Each row of a before or after table is a point. One or more steps were done to the points. Then noise was added and the rows were shuffled. The steps act on how far a point lies along the listed directions, d1 being the first. Name the steps. A step turns or swaps two directions, mirrors them in a line or flattens them onto one, adds a multiple of one to another, or multiplies one. Angles are multiples of 10 degrees, from the lower direction toward the higher: turns from -170 to 170, lines from 10 to 170 but not 90. Use the fewest steps. Two steps may share a direction if one is a turn and the other turns, adds or multiplies; they go together, in the order done. Otherwise the lowest direction goes first.
In the rows, zero is written as 128.

Directions:
(1): [117 170]
(2): [ 86 117]
Before (9 x 2):
[[150 142]
 [145 120]
 [165 199]
 [159 192]
 [122 171]
 [145 129]
 [120 110]
 [116 100]
 [142 143]]
After (9 x 2):
[[104 110]
 [144 122]
 [150 129]
 [114 114]
 [197 172]
 [144 170]
 [187 164]
 [137 113]
 [146 135]]
Steps: turn d1 and d2 by -30 degrees

Directions:
(1): [169 131 163 101]
(2): [ 96 146 126  80]
(3): [139  81 101 104]
(4): [ 99  95 169 133]
Before (11 x 4):
[[150 129 183  86]
 [120 139 170  64]
 [142  89 129 130]
 [151 103 151  88]
 [133 137  66 164]
 [112  70 125 128]
 [157 130 184 102]
 [148  64 110 101]
 [131 131 100 168]
 [119  97  99 129]
 [137 139 105 140]]
After:
[[129  76 104 120]
 [108 131  72 135]
 [108  63 144 121]
 [133 108  60 107]
 [112 121  96 110]
 [124 170 131 107]
 [140  61 137 164]
 [143 147 134 111]
 [118  56 139 130]
 [134 147  90 126]
 [152 190 126  99]]
Steps: turn d1 and d3 by 50 degrees; turn d1 and d4 by 70 degrees; multiply d2 by -1

Directions:
(1): [118 168 186 146 124 119]
(2): [114 101 120 188 126  97]
Before:
[[130 139 143 118 124 130]
 [ 93 159 145 177 100  97]
 [133  72  62 172 138  83]
 [131  76  73 135 131 113]
 [116 163 156  95 117 141]
 [104 104  85 144 144 114]
 [142 121  81 103 117 144]
 [129  95 114 162 115  90]
 [142  98  72  94 126 136]
 [110 105 128 182 117  94]
 [129  77  93 202 135  90]]
After, 11 rows:
[[122 148 116  64 149 140]
 [124 119 135 141 126 117]
 [165 123  85  52 146 175]
 [128 181 171  93 120 140]
 [163 151 106  40 143 155]
 [145 157 136  66 135 147]
 [156 121  98  73 123 127]
 [ 99 122 145 168 113 100]
 [138 102  87  87 125 145]
 [128 175 158 117 110 138]
 [113 104  51 129 103 128]]
Steps: turn d1 and d2 by 120 degrees

Directions:
(1): [ 81 152 169 132  89 137 157 113 162]
(2): [112 136  62 149 114  87 159 123 143]
(3): [147 137 119  64  84 127 153 133  97]
(4): [ 99 135 136 109 151 109 136 205 136]
Before:
[[ 93 130 167 117 121 106 144 202 143]
 [133 133 158 146  63 161 147  36 141]
 [121 139  90 193 127 132 142  98 147]
 [145 126 154 117 127 126 130 104 112]
 [140 144  68 135 133  96 164 133 128]
 [120 132  91  87  77 114 154 147 121]
 [144 119 127 102 103 127 152  77 124]
 [122 134  98 148 145 134 120 121 121]
 [ 91 106 106 226 128 139 142  69 165]]
After, 9 rows:
[[ 94 128 185 128 136 124 122 194 145]
 [115 133  99  83  85 115 152 156 122]
 [ 79 107  98 246 141 128 143  86 179]
 [115 130 141 188  84 142 144  34 166]
 [135 148  70 117 128  95 169 156 123]
 [139 120 118 108 105 123 154  79 133]
 [144 124 146 122 124 120 130  96 115]
 [110 142  81 191 133 125 144 114 155]
 [122 133  97 140 140 131 126 128 120]]
Steps: add -0.7 times d1 to d3; turn d2 and d4 by 20 degrees

Directions:
(1): [177  85 113  95  98 115 158 145 115 173 117]
(2): [159 111 172 178 113 118 129 153  85  99 156]
(3): [153 191 159 148 130  92 130 140 147 171 107]
(4): [167 161  99 107 154 150 111 142 119 138 195]
Before (9 x 11):
[[101 130 159 147 103 109 164 124 133 120  62]
 [128  63 176 181  85 109 142 138 106 140 117]
 [160 105 105 121 114 153 129 156 118 132 150]
 [204 161 141 147 116 114 131 178 127 183 108]
 [139 181 144 128 154 102 126 116 133 146 139]
 [ 42 133 129 142 137 137  85  87 162  79  95]
 [125 116 130 135 142 151 135 138 103  92 149]
 [128 171 175 175 155 119 106 130 110  98 156]
 [121 139 136 125 131 107 136 145 138 162 107]]
After, 9 rows:
[[112  95 126 135 137 161 142 144  99  72 148]
 [151  93 100 126 111 156 134 153 113 127 149]
 [114  49 185 194  72 102 145 128 112 130  92]
 [211 192 159 155 114  90 138 184 142 198  89]
 [122 170 187 186 144 107 106 129 116 100 128]
 [144 199 154 133 154  88 122 122 144 160 136]
 [123 155 144 128 128 103 141 150 143 173 108]
 [103 139 167 146 100  96 166 121 140 122  59]
 [ 44 127 121 139 142 157  79  84 157  77 114]]
Steps: add -0.5 times d2 to d4; multiply d3 by 1.6

Directions:
(1): [112 144 108 105 124 124 160 118  88 146 192 120 175 173]
(2): [ 65 106 151 171 104 136 115 137 160 168 142 108 108 166]
(3): [151 139 155 125 128 122 179 108 204 131 125 165 155 151]
(4): [131 147 107 145  66 157  98 144 126 148  98 153 190 115]
(5): [ 95  77 167  89 101 110 134 154 112  75 110 143 151 142]
(6): [137 115 168 140 185 129 126 180 128 160 133 107 179 101]
Before (11 x 14):
[[119 117 154 144 103 135 142 126 186 162 120 138 145 157]
 [127 144 123 133  86 136 130 110 155 119  92 167 144 138]
 [113 123 130 175 155 138 107 157 159 196 137  90  99 141]
 [ 85 120 115 108  57 133 134 156  90 109 129 154 196 154]
 [116 131 124 171 107 149  82  99 160 155 125 133  70 131]
 [159 163 119 166 110 124 118  83 186 131 121 126  72 121]
 [103 126 131  84 114 118 132 164  82 103 126 162 201 141]
 [124 117 142 122 107 152  94 165  71 130  75 128 205  79]
 [112 121 143 128 129 111 147 124 138 134 140 122 133 153]
 [105  97 160 167 114 113 129 125 154 137 103 123  77 118]
 [110 108 152 171 120 133 133 110 206 146 130 142  73 145]]
After, 11 rows:
[[112 131 134 130 108 121 143 124 139 129 127 135 147 155]
 [128 136 132 191 156 158  58 139 137 194 139 102  94 100]
 [ 89  94 165  53 144  88 168 151  91  63 145 157 160 161]
 [115 123 141 187 109 154 104 135 188 173 117 142 117 120]
 [121  88 178  71 173  93 172 102 108  66 121 120  92 130]
 [122 114 165 133 176 121 133 153 130 126 121 121 138 122]
 [102 105 151 176  91 123 112 140 145 147  94 131 105 109]
 [121 115 165 140 130 123 153 117 190 150 132 132 124 163]
 [128 153  97 172 117 140 123 102 192 190 140 112  66 171]
 [173 171 119 192 140 149  79 134 157 183 125  95 117  77]
 [ 71  67 175  80 158  95 163 186  71  82 161 112 160 152]]
Steps: add 1 times d6 to d3; turn d4 and d6 by 150 degrees; multiply d5 by 1.6

Directions:
(1): [115 166  92  71 137 107  91  89 124 147 116 108  99 102  62 120 114 139
 169 137]
(2): [127 159 134 126  82 130 141 108  73 107 146 156 177  84 134  60 130 156
 119 148]
(3): [118 120 155 157 136 183 111  86 156 133 132 108 128 178 137  73 143 138
 188 155]
(4): [ 93 193 133 126 122 115 164 190 172 129 149 140 145 160  90 126 151 127
 130 169]
(5): [193 171 164 106 105 122 141 152 150 136  79 140 113 133 144  91 102 100
 156  84]
Before (12 x 20):
[[109 146 139 147  94 126 163 148 123 134 152 140 168 136 140  85 134 136
  105 175]
 [ 79 107  58  78 175  75 102 130 126 143 132 112 101 105  83 198 102 142
   85 139]
 [110  71 136 191 136 174 132 120 138 119 170 123 148 147 147 153 136 138
  119 146]
 [118 109 151 171 131 135 150 169 210 133 127 128 148 192 142 142 159 109
  119 145]
 [170  83 141 134 131  92 142 151  90 128  85 148 123  97 171 177 120 135
   76  67]
 [111 149  70  76 111  96 121 103  49 120 125 146 144  32 102 120 111 148
   87 155]
 [139 141 161 147 131 163 162 160 175 122 110 142 110 196 159  86 126 115
  148  87]
 [123  99  87  97 136 108 130 120  79 102 135 106 130  68 120 142 105 146
  100 117]
 [ 84 114  80  98 157  65 114 130 120 156 152 115  86 101  58 222 115 128
   83 136]
 [123 111 142 160 139 161 147  98 116 128 130 121 130 129 146  87 138 124
  149 147]
 [168 152 103 100 126  97 120 116 125 131  94 120 100  87  98 129 110 111
  135  85]
 [ 90 145 122 116 144 146 111 121 133 113 142 114 153 153  90  93 138 138
  133 155]]
After, 12 rows:
[[115 132 110 120 148 138 133  92 122 139 123 111 104 114 100 109 130 120
  166 147]
 [ 83 143  97  98 138 114 108 133 121 116 147 117 150 126  78 123 133 136
  101 147]
 [112  63 113 147 147 133 151 153 107  98 154 114 135 120 157 156 125 143
   79 123]
 [ 86  87 104 157 147 172  95  67 129 135 179 100 136 137  91 138 138 164
  156 171]
 [ 80  46 115 176 133 105 148 137  87 124 191 142 142 108 143 212 138 137
   24 143]
 [194 131 135 130 110 103 156 162 136 119  88 138 115  98 152 139 111  90
  100  67]
 [ 80  45  84 146 158 105 134 149  94 115 167 140 152 112 163 195 125 144
   16 140]
 [154 181 146 101 120 155 133 122 159 137  83 133  89 162 123  42 106 120
  194  79]
 [167  67 182 182 143 149 139 132 136 129  85 133 125 164 199 123 131 129
  132  85]
 [115 133 139 132 121 140 106  95 169 138 122 117 149 152 110  81 148 143
  169 159]
 [104 102 106 148 131 118 169 180  99 115 149 149 155 102 153 170 139 118
   43 162]
 [ 95 156 131 131 103 130 150 133 144 147 151 124 156 147 114  87 137 135
  132 188]]
Steps: turn d1 and d3 by -80 degrees; flatten d2 and d4 onto the line at 60 degrees; multiply d5 by 1.6

Directions:
(1): [ 77 145  97  65  91 123 107 174 146 131 149  92 115  82 123  89  94 157
 128 106 105 164 128 131]
(2): [159 165 137 135 133 157 108 143 159  59 144 169  86 106  74 143 145 107
 122  70 125 136 107 108]
(3): [115 109 121 190  76 135 102 146 102 150 165 148 107 110 152 157 142 136
 169 104  97 111  98 193]
(4): [195 177 149 153 112 124 125 109 123 132 128  84 142  83 100  95  74 126
 129 166 138 112  89 162]
Before (9 x 24):
[[141 124 136 131 129 137 115 138 136  99 152 139 105 108 110 135 144 121
  136  92 129 123 119 129]
 [130 120 133 170 119 152 115 126 139  95 142 193  89 133 135 180 173 108
  140  80 120 116 112 142]
 [116 112 135 172 118 131 131 134 121 124 152 165 120 125 135 174 140 128
  139  99 103 131 131 139]
 [117 125 118  97 121 110 124 124 121 148 119  97 160 116 149  98 105 131
  124 164 132 126 136 130]
 [111 122 137 118 142 128 125 119 110 140 121 135 127 150 147 132 141 126
  123 127 118 134 146 112]
 [155 136 138 150 148 127 147  98 127 131 120 125 140 139 130 125 126 115
  125 154 145 117 133 134]
 [112 113 118 122 120 118 124 132 114 154 132 115 138 126 143 130 116 143
  133 139 132 123 123 136]
 [118 110 125 162 108 137 119 143 130 119 149 168  97 146 140 173 163 119
  151  80 113 127 130 144]
 [103 118 115  90 137 126 133 137 131 140 124 115 130 134 147 130 118 143
  119 126 135 128 138 119]]
After (9 x 24):
[[ 56 105  95  63 122 126 122 164 138 143 137 118 117 129 158 129 125 156
  123 101 119 146 149 115]
 [ 75  97 103  98 119 118 120 150 120 153 136 123 131 134 153 133 129 150
  132 119 124 138 139 122]
 [183 139 150 209 100 136 121 116 117 124 147 149 108 125 123 164 135 109
  158 112 123 101  96 177]
 [240 162 177 248 122 151 123  74 118 100 131 170 111 113 110 173 138  87
  145 135 144  70  65 185]
 [ 42  96  89  46 120 111 117 158 134 145 126 114 145 131 168 104 130 145
  121 126 115 156 168 100]
 [167 131 155 209 119 131 135 110 111 127 147 156 130 116 124 172 125 118
  142 124 113 109 109 160]
 [104 106 137 132 144 131 125 118 105 142 123 152 124 164 156 149 160 123
  128 120 116 130 150 114]
 [186 160 150 145 116 134 112 127 133 102 152 106 115  74  90 110 105 121
  136 117 134 113  91 153]
 [175 114 155 182 183 131 164  68 118 126 102 160 148 184 139 159 162  94
  122 163 161  97 146 118]]
Steps: multiply d1 by 3; turn d3 and d4 by 30 degrees; add 1.5 times d2 to d4
